Rows are points. Each copy is the shape, with its points in the same order, turned, moved and blurred by noise. Is it also mirrored, or only turned?

Shape, 6 rows:
[[ 4.9  5.6]
 [ 1.1  2.6]
 [-3.1 -0.1]
 [ 9.3  3.3]
 [ 1.4 -5.5]
 [-3.1 -3.4]]
Copy 1 (6 x 2):
[[-2.8  5.2]
 [-1.4  0.3]
 [-0.5 -4.3]
 [ 1.1  8.0]
 [ 6.6 -2.4]
 [ 2.8 -5.7]]
Copy 1 is: only turned
Copy 2:
[[-3.7  5.3]
 [-1.1  0.8]
 [-0.6 -3.2]
 [-0.8  8.2]
 [ 5.6 -0.8]
 [ 3.0 -3.4]]
Copy 2 is: only turned

Shape (6 x 3):
[[-2.8 -4.4 -5.2]
 [-4.6 -1.4  4.7]
 [ 3.0  2.6 -5.7]
 [-4.0 -3.0 -3.1]
 [-3.0 -6.0  4.9]
 [ 4.0  4.5  0.0]]
Copy 1 (6 x 3):
[[ 3.6 -4.5  5.4]
 [-1.6  4.6  5.5]
 [ 0.5 -6.4 -2.7]
 [ 1.7 -2.9  5.9]
 [ 3.0  5.6  6.3]
 [-1.7 -1.1 -4.7]]
Copy 1 is: only turned
Copy 2 (6 x 3):
[[-5.2 -2.4 -3.0]
 [-2.0  5.7  2.8]
 [ 0.8 -8.1  1.1]
 [-5.2 -0.9 -0.4]
 [-1.1  6.3 -1.8]
 [ 4.4 -4.2  3.8]]
Copy 2 is: mirrored
Copy 3 (6 x 3):
[[-4.9  7.2 -3.3]
 [-6.1 -0.3  4.2]
 [ 1.5  1.5 -6.7]
 [-5.5  4.5 -1.8]
 [-4.4  3.6  6.3]
 [ 3.5 -1.7 -2.4]]
Copy 3 is: mirrored

Shape:
[[-0.5  0.4 -8.1 -5.2]
 [ 1.1  0.3  1.9 -5.3]
 [-3.4 -3.0 -4.5  0.6]
 [-4.3  1.5 -4.3 -0.8]
 [ 2.6  8.2 -6.9  4.6]
 [ 5.7  6.1 -1.0  3.6]
 [ 3.4 -2.5  2.3 -6.6]
 [-1.0  1.0  0.8  0.0]]
Copy 1:
[[  1.7   2.2 -11.9  -1.0]
 [  0.3   0.9  -3.8  -7.4]
 [ -2.3   0.4  -5.7   2.2]
 [ -1.7   4.7  -6.6   0.6]
 [  8.2   8.4  -4.1   3.5]
 [  8.6   4.6   0.1  -1.0]
 [  1.0  -2.7  -4.7  -9.1]
 [  0.1   2.7  -1.3  -2.6]]
Copy 1 is: only turned
Copy 2 (8 x 4):
[[-6.0  1.3 -0.1 -6.0]
 [-1.3 -1.8  5.3  0.6]
 [-3.9 -0.9 -4.5  0.4]
 [-2.5 -3.3 -3.3 -3.1]
 [ 6.2  2.1 -4.2 -8.1]
 [ 7.9  2.6  0.1 -3.1]
 [-2.8  0.6  6.8  2.7]
 [ 0.8 -2.6 -0.1  0.8]]
Copy 2 is: mirrored
Copy 3 (8 x 4):
[[ 1.6  8.1 -4.7 -0.8]
 [-0.3  3.7  4.0  3.1]
 [-0.2  1.3 -2.4 -5.0]
 [-1.7  1.4 -4.2 -0.7]
 [ 6.9 -1.7 -8.5  4.3]
 [ 7.7 -2.5 -2.1  5.8]
 [ 1.4  5.6  6.5  1.6]
 [ 0.2 -0.9  0.4  1.5]]
Copy 3 is: only turned
Copy 4:
[[ 6.2 -5.9 -3.4 -5.5]
 [ 3.4 -4.4  4.2  0.2]
 [-1.9 -3.7 -3.9 -4.2]
 [ 0.7 -1.1 -2.0 -5.7]
 [ 4.6  5.6 -8.0 -0.9]
 [ 4.0  4.2 -4.1  4.3]
 [ 3.0 -6.8  4.0  2.4]
 [ 0.1 -0.7  0.8 -0.5]]
Copy 4 is: only turned

Shape, 12 rows:
[[ 4.5 -2.1 -1.1  0.2 -0.6 -6.6  1.8 -3.6]
 [-0.2 -4.1 -5.7  5.2  2.2  0.8 -4.2  3.3]
 [-3.2  1.2 -0.6  2.8  5.0 -3.4 -7.7  3.9]
 [-4.2 -2.1 -1.6  0.9 -8.9 -0.1 -5.5 -6.5]
 [ 0.3 -3.0 -1.4 -2.0  5.1  0.2 -3.5  5.0]
 [ 8.8 -1.2  1.5 -1.1  0.4  1.3 -1.8  2.3]
 [-7.3 -3.1  2.0  1.9 -8.4  3.2  2.4 -3.0]
 [ 4.9 -2.3  0.0 -0.1 -0.6 -0.9  1.9 -1.2]
 [ 1.9  0.3 -6.9 -3.6  0.1 -1.5 -5.7  6.1]
 [ 9.0 -3.0  0.7  0.6 -4.0 -5.9  0.4  3.4]
 [ 5.0 -1.4 -0.3  2.6  2.9 -6.1 -0.9 -2.6]
 [-6.4  3.3 -4.0  6.7 -7.8  2.8  1.2 -4.5]]
Copy 1:
[[ 4.0  4.4  1.4 -1.7  3.9 -2.1 -2.1  6.2]
 [-3.3 -6.4 -1.3  2.6  6.0 -1.0  1.2  4.1]
 [-7.5 -6.2  2.4 -2.5  0.9 -2.3 -3.7  2.9]
 [ 0.8  1.0  3.4  4.3  9.2 -5.3 -5.4 -6.0]
 [-3.4 -4.7 -0.5 -4.4  1.9  2.5  1.4  1.5]
 [ 5.8 -2.5 -2.3 -3.9 -0.8 -2.0  2.5  1.2]
 [ 1.7  2.4  2.7  8.9  4.8  2.7 -5.1 -6.5]
 [ 4.0  1.7 -0.6 -0.4  1.7 -0.3  0.9  2.5]
 [-3.4 -3.6 -6.8 -5.9  5.8 -1.3 -1.7  0.8]
 [ 9.0 -1.5 -2.9 -3.4  2.6 -1.1 -3.9  6.0]
 [ 2.0  1.3  2.7 -2.4  1.6 -3.7 -1.0  7.3]
 [-2.4  3.3 -1.4 11.8  4.4 -4.5 -5.3 -3.1]]
Copy 1 is: mirrored
Copy 2 (12 x 8):
[[-0.5 -6.8  0.3 -2.4 -3.1 -1.8 -5.8 -1.1]
 [-3.2  2.3 -1.4  5.8 -0.9  3.3 -1.1 -4.4]
 [-3.4  0.0  1.9  8.7  3.6 -2.9  1.1  0.2]
 [ 5.9 -5.7  1.8  4.3 -2.1  9.0 -2.3  4.3]
 [-4.9  0.7 -5.0  4.5  2.6 -2.7 -2.5  0.6]
 [-2.9  3.0 -2.4 -1.0 -3.1 -3.1 -7.7  4.3]
 [ 3.8 -4.2 -1.8 -2.3 -1.4  9.6  4.6  4.2]
 [-1.0 -1.9 -2.0 -2.8 -2.8 -0.6 -4.5  0.3]
 [ 0.9  0.7 -6.1  9.3 -2.4 -4.0 -3.2 -0.4]
 [-4.5 -2.8 -2.0 -1.3 -9.4 -4.2 -5.7  2.6]
 [-3.2 -4.3  2.6 -0.3 -1.5 -3.4 -6.2 -1.4]
 [ 8.8 -0.6  3.4  0.4 -2.5  8.5  4.4 -1.4]]
Copy 2 is: mirrored
Copy 3, 12 rows:
[[-0.8 -0.7 -5.1 -0.5 -3.6 -2.6 -5.5  6.0]
 [-1.9 -8.0  5.9 -1.4 -1.2  1.7 -1.4  4.1]
 [-4.2 -2.7  4.9  3.4  4.8  3.1 -0.1  4.4]
 [ 3.7  3.3  6.1  2.4 -6.6  2.6 -8.7 -0.7]
 [-5.7 -3.9  1.6 -4.3  1.5  5.0 -0.6  4.1]
 [ 1.8 -4.7 -5.4 -4.2 -1.2  6.4 -0.9  4.4]
 [ 2.2  4.9  6.3 -2.2 -9.3  0.4 -1.0 -4.2]
 [ 0.8 -2.3 -4.1 -3.7 -3.6  0.7 -3.0  3.3]
 [-7.0 -6.6  0.5  0.5 -3.2  8.4 -3.4  4.6]
 [ 1.8 -2.8 -6.3 -1.2 -6.8  3.2 -0.9 10.1]
 [ 0.0 -2.7 -3.4  0.0  0.5 -2.5 -4.4  7.2]
 [ 2.6 -1.1  5.4  4.8 -8.7 -2.4 -2.4 -6.8]]
Copy 3 is: only turned
Copy 4, 12 rows:
[[  8.2  -0.6  -1.4  -9.4  -5.0   1.6  -0.6  -2.4]
 [ -2.5  -0.3  -7.3  -1.9  -5.6  -3.0  -2.5   1.0]
 [ -0.2  -3.0  -5.1  -1.2   2.3  -5.3  -5.0  -3.0]
 [  0.1  -1.7  -4.9  -2.5  -0.8  11.9  -0.8  -3.4]
 [ -1.4   0.8   0.9  -1.9  -3.1  -6.5  -3.0  -4.3]
 [  5.8  -1.2   3.8   0.1  -7.1  -2.2  -1.3   0.8]
 [ -4.0  -1.4   0.0  -5.3   0.3   8.9   7.6  -1.2]
 [  5.3   0.3   2.3  -4.8  -4.6   0.8   1.5   0.0]
 [ -1.7   0.4   0.5  -3.4  -4.1  -2.5 -10.3  -1.0]
 [  7.0  -6.5   2.6  -7.6  -9.0  -0.4  -2.4  -0.1]
 [  8.6   0.6  -3.0  -6.5  -4.3  -2.7  -1.1  -1.7]
 [ -4.0   0.2  -5.9  -5.1   2.5   9.7   4.3   5.2]]
Copy 4 is: mirrored

Shape (13 x 9):
[[-1.8 -6.3 -5.6 -1.9  6.8  4.5  2.5  5.4 -2.2]
 [ 7.2 -6.6  4.2 -0.7 -0.1  0.0 -5.4 -5.2 -2.4]
 [ 0.3 -5.8  5.2 -6.0  4.5 -2.4 -7.4 -2.9 -6.4]
 [-4.8  4.2 -3.2  6.1 -0.3  0.8 -3.1 -4.9  3.9]
 [-5.0  6.1 -3.5  5.4 -5.6 -3.7  0.6 -5.2 -0.9]
 [ 4.1  3.6  0.2 -5.0  1.8 -3.9 -5.6 -5.6 -2.5]
 [-5.0  3.7  0.0  2.9 -3.7  4.7 -1.7 -3.4  2.8]
 [-5.6 -1.9 -4.9 -0.2 -2.2 -0.2 -0.1 -1.8  5.6]
 [ 2.4 -2.3  6.5  4.1  1.1 -2.6 -3.8 -2.5  3.9]
 [ 5.5 -2.4  5.5  1.4 -2.6 -1.5 -8.8  0.5  0.8]
 [-7.1 -1.1 -3.2 -2.1  0.9  2.8  1.5  0.8  1.0]
 [-0.5 -3.5 -0.2 -4.3  4.5  3.3  5.5  2.6 -0.8]
 [-2.8  4.4 -0.9  2.6 -4.4 -4.3 -5.8 -2.8  1.5]]
Copy 1, 13 rows:
[[ -0.8   4.1  -8.6  -2.1   0.7  -0.6  -6.0  -0.1   2.0]
 [  1.7   0.5   6.4  -8.4  -6.8  -2.9   0.3   6.9   3.4]
 [ -3.2   3.9   1.1 -12.9  -3.8  -2.9   3.2   5.7  -2.3]
 [ -6.9   2.5   6.7   6.4  -2.0   0.8   2.3  -2.7   2.6]
 [ -0.2   0.2   7.3   7.9  -0.3   2.9   5.2  -1.4  -4.2]
 [ -3.6   2.4   7.9  -3.5  -2.5  -4.3  -0.9   6.2  -6.0]
 [ -4.8  -3.6   5.3   3.0  -4.0   0.3   1.4  -4.0   0.2]
 [ -1.0   1.9   0.4   4.8  -1.3  -5.6   3.3  -3.0   1.8]
 [ -4.3  -1.8   6.9  -3.7  -0.4  -1.6   4.5   5.2   7.6]
 [ -4.5  -4.3   4.1  -3.6  -6.0  -3.1   3.4   9.4   3.7]
 [ -2.3   1.3  -3.4   0.7   0.6  -1.8   0.9  -4.8  -1.1]
 [  1.2  -0.6  -4.3  -4.2   3.6  -2.0  -3.9  -2.2   0.8]
 [ -5.1  -0.3   6.1   4.3  -2.6  -1.3   6.7   2.7  -2.1]]
Copy 1 is: mirrored
Copy 2, 13 rows:
[[  0.7  -1.3   2.6   6.1  -6.9  -2.3   0.2   5.0  -5.8]
 [  3.4  -4.6  -9.0   2.0   7.3   2.4   4.8   5.1  -4.2]
 [ -3.5  -2.4  -5.2   0.7   8.2   2.4   1.4   3.4 -10.5]
 [  3.8   5.8  -2.5   0.6   4.6  -2.0  -8.3  -1.3   3.8]
 [  0.8   7.7  -4.7  -0.7   2.4   1.3  -3.8  -8.3   5.9]
 [  4.7  -1.3  -2.0  -1.8   9.3   5.8  -0.6  -2.6  -5.0]
 [ -1.5   3.3  -2.6   3.7   4.4   0.9  -5.7   0.1   7.1]
 [  0.5  -2.3  -2.8   2.2  -0.1  -4.3  -6.9  -3.0   1.6]
 [  1.9  -0.8  -5.0   0.4   9.5  -4.9   2.8   2.4   1.4]
 [  1.4  -2.7  -6.5  -4.4   8.0   1.1   3.1   6.1   0.0]
 [ -2.3  -0.3   0.8   4.3  -2.1  -1.3  -5.1  -1.2  -0.1]
 [ -0.7  -2.6   3.5   6.5  -1.0   0.2   3.1   0.8  -3.0]
 [  0.7   3.9  -4.5  -5.3   5.3   0.2  -4.2  -3.4   2.8]]
Copy 2 is: mirrored
Copy 3 (13 x 9):
[[ 1.8 -1.0 -7.0  4.2 -3.2 -1.8  3.1  6.8 -6.8]
 [-1.8 -9.7 -0.3 -2.5  5.5 -3.3 -0.6  1.8  3.2]
 [-1.2 -9.1 -2.2  6.8  5.4 -8.7 -1.6  1.1  2.0]
 [-1.3 -0.4 -5.8 -1.1 -4.3  5.0 -6.9 -4.5  4.6]
 [-5.3  1.9 -3.8  0.5 -5.3  4.9  0.3 -8.3  6.9]
 [ 3.4 -7.7 -1.9  0.9  1.5 -4.5 -1.1 -7.6  2.9]
 [-3.3  3.7 -0.9 -1.3 -2.6  3.1 -6.9 -3.9  2.4]
 [-3.0  3.4 -9.2 -0.8  1.0  2.2 -2.8 -2.7 -0.1]
 [ 2.2 -3.8 -1.4 -1.2  4.7  2.4 -3.3  2.3  8.4]
 [ 1.3 -4.7 -1.0 -4.3  4.3 -5.8 -2.4  1.2  8.5]
 [-1.8  4.1 -5.4  3.4 -1.2  2.0 -2.0  0.3 -3.7]
 [ 2.6  1.2 -2.5  3.9  1.8  1.2  2.0  3.1 -5.8]
 [-1.5  0.6 -5.0 -1.6 -1.5 -0.2 -3.3 -6.0  8.9]]
Copy 3 is: only turned
Copy 4, 13 rows:
[[ 3.1  3.4 -1.2  2.2 -0.1  6.2 -1.9  9.5 -5.1]
 [ 7.9 -3.6  7.1  4.9  0.6 -6.5 -2.3  3.2  1.8]
 [ 4.8  3.4  4.9 11.2  5.4 -4.3 -6.4  1.8  3.2]
 [-7.7  0.5 -2.3 -2.3 -1.7 -5.6  4.7  2.0  1.2]
 [-7.6  2.9  0.8 -4.3 -2.8 -7.5  2.3 -3.9 -1.9]
 [ 1.6 -1.8  1.8  4.3  6.3 -3.4 -1.3 -4.2  2.9]
 [-3.8 -1.0 -3.8 -2.9 -3.6 -6.0  0.4  3.4  1.9]
 [-0.1  5.5 -3.8 -1.7 -3.2 -3.8  5.4  3.5 -0.7]
 [ 2.5 -0.5  8.3  0.1 -3.8 -3.4  1.3  2.2  7.8]
 [ 5.6 -0.2  6.7 -1.8  2.4 -5.9 -2.4  3.4  8.2]
 [-1.4  4.7 -5.0  2.0 -2.8  0.0 -0.5  5.2 -1.9]
 [ 2.3  0.5 -1.2  3.2 -2.5  5.8 -2.3  4.5 -2.0]
 [-3.7  4.4  1.1 -4.2  0.9 -7.6  2.0 -3.1  3.3]]
Copy 4 is: mirrored

Shape (16 x 11):
[[  0.9  -2.3   1.2   0.6   2.0 -12.3  -4.2  -0.9   1.4  -2.8  -2.2]
 [ -0.1   3.0   3.1  -8.7   5.2   2.7  -3.2   0.9   2.5  -0.4  -2.8]
 [ -2.4  -0.3  -0.4  -0.2   4.0   2.0  -3.5  -1.2   0.7   2.4   2.6]
 [ -0.2   1.6   3.0   1.5  -2.3   2.3   2.9   2.2   0.7  -2.8  -1.3]
 [  1.4   4.8   2.5   0.5  -8.4   0.4  -2.8   3.1   1.9   6.5   2.2]
 [ -0.1  -5.9  -0.8  -8.8   3.3  -6.3  -3.0  -1.6  -2.0   6.7  -4.8]
 [  1.6   1.6   3.5   0.2   0.7  -7.2   0.5   2.9  -3.3  -1.5   2.1]
 [ -2.4   3.3 -10.0  -4.5  -2.0  -2.4   2.8   1.8  -1.7  -1.0   1.2]
 [  2.3   5.1  -2.6   1.0   2.6  -4.7  12.4  -9.1   2.2   4.2   2.7]
 [  0.1 -15.3   2.2  -9.5  -0.1   1.1  -3.9   2.2   7.1   2.7   0.3]
 [ 14.9   4.4   1.2   0.2   1.6  -1.0  -1.7   0.4  -1.8  -0.3   3.1]
 [ -1.5   1.9  -1.6   0.9  -1.4   2.5  -3.0   0.0  -0.5  -2.2  -2.1]
 [ -1.8  -1.2   2.8  -7.6  -0.5   0.6  -4.8 -13.3  -3.3   1.2   3.2]
 [ -1.6  -6.8   2.7   1.5   4.4   0.3  -4.7  -3.9  -2.7  -1.8   1.8]
 [  2.2   4.5  -2.1   1.6   5.0  -3.7  -3.6   2.5   4.3   7.1  -2.4]
 [  1.2   4.6   0.4  -3.6   1.3  -1.8  -3.6   0.0  -0.8   0.8   2.2]]
Copy 1 (16 x 11):
[[  5.2   3.4   0.2   3.0  -2.8  -4.2   0.6  -7.5  -7.5  -4.3  -3.4]
 [ -0.7   3.4   4.2   2.0   2.5   2.9  -9.2  -5.4   2.8   0.6  -1.5]
 [ -3.0   2.1   1.4   0.6   2.1   1.8   0.3  -0.5   1.6  -3.9   0.8]
 [  0.0  -3.5   4.2   0.1   1.3  -4.0  -2.2   2.1  -1.6   2.1  -0.2]
 [  0.1  -0.5  -2.0   6.9  -2.3  -3.3   0.0   4.3   4.6   4.5   0.2]
 [ -0.1   3.1  -5.7   0.8  -1.5  -1.4  -3.6 -14.3   0.7  -1.8   3.4]
 [  0.4   4.0   4.2   0.5  -1.9  -8.5   1.0  -2.8  -3.6   0.9  -0.5]
 [ -1.9   1.7  -4.5  -8.7  -4.0  -1.1  -1.6  -0.6   0.3   1.8  -3.7]
 [  6.9  -4.3   1.3  -7.9   0.9  -7.7   3.7  -2.6   9.3  -4.1  -3.5]
 [ -1.2   3.5  -9.5   4.2   7.3  -2.0 -12.6  -3.4  -3.3  -6.4   6.4]
 [ 10.1   8.2   6.1  -1.1   0.7  -4.3   0.1   1.1   2.7   5.2   6.2]
 [  0.1  -1.1   3.2   0.0  -1.6   2.4  -0.8   0.8  -2.0   1.4   0.5]
 [ -1.1   1.1   2.7   0.6  -7.4   1.9  -5.8  -3.4   7.3 -11.5   6.4]
 [ -1.7   1.3   3.7   0.8   1.1   0.2   1.0  -2.5  -4.3  -7.9   6.5]
 [  4.2   3.1  -1.1   3.3   3.4   1.5   4.0  -4.9   2.9   3.8  -3.4]
 [  0.2   4.7   2.8   1.3  -1.9  -0.5  -2.2  -1.5   3.0   0.7  -0.8]]
Copy 1 is: only turned
Copy 2 (16 x 11):
[[  1.2 -12.2   1.1   4.5  -5.6  -3.0  -3.8  -3.2  -0.1  -0.2   0.5]
 [ -1.5  -0.8   1.0  -6.8   1.1  -2.4  -2.3  -2.2  -5.3   0.5  -4.1]
 [ -3.4  -0.7  -0.4   1.7   1.5   1.0  -3.3  -2.9  -5.7   3.6   2.0]
 [ -0.4   3.4   4.3   2.5   0.0  -2.4   1.7  -0.3   1.3  -2.3   1.9]
 [ -0.3   5.6   4.9   0.9  -5.0  -2.6  -4.1  -1.0   3.5   6.9   5.2]
 [  0.3  -8.1  -4.9  -3.5  -5.8   1.9   1.2  -7.6  -0.6   7.3  -3.8]
 [  2.2  -6.1   3.1   2.7   1.2  -5.2  -1.4  -3.3   2.9   1.5   3.3]
 [ -2.8  -1.8  -6.4   1.0  -2.1  -6.3   3.0   5.7   1.1   5.9   1.3]
 [  6.5   4.5  -8.3   9.1  -2.6 -10.4   1.9  -6.8  -3.8   1.2  -0.1]
 [-14.6  -4.2  -1.4  -4.6  -5.3   4.2  -0.5 -12.4   1.5   1.1  -2.4]
 [  5.8   0.8  -3.8  -2.0   1.2  -2.9  -9.4  -4.0   5.2  -3.2   7.0]
 [ -0.9   0.7   1.4   1.1  -1.9   0.5  -0.3   3.0  -2.3   0.1   2.8]
 [ -0.2  -2.1  -3.2  -6.8  -5.1  -3.3   1.4  -7.6 -11.4   3.9   8.5]
 [ -3.4  -5.8   0.0   2.0   0.9   3.4  -0.6  -6.5  -5.7   0.3   5.6]
 [  2.7   0.1  -0.9   3.4  -3.1   0.2  -9.0  -0.5  -0.1   5.8  -4.0]
 [  0.5  -1.9  -0.8  -2.3  -0.7  -4.4  -4.9  -1.4  -2.4   3.5   2.9]]
Copy 2 is: only turned
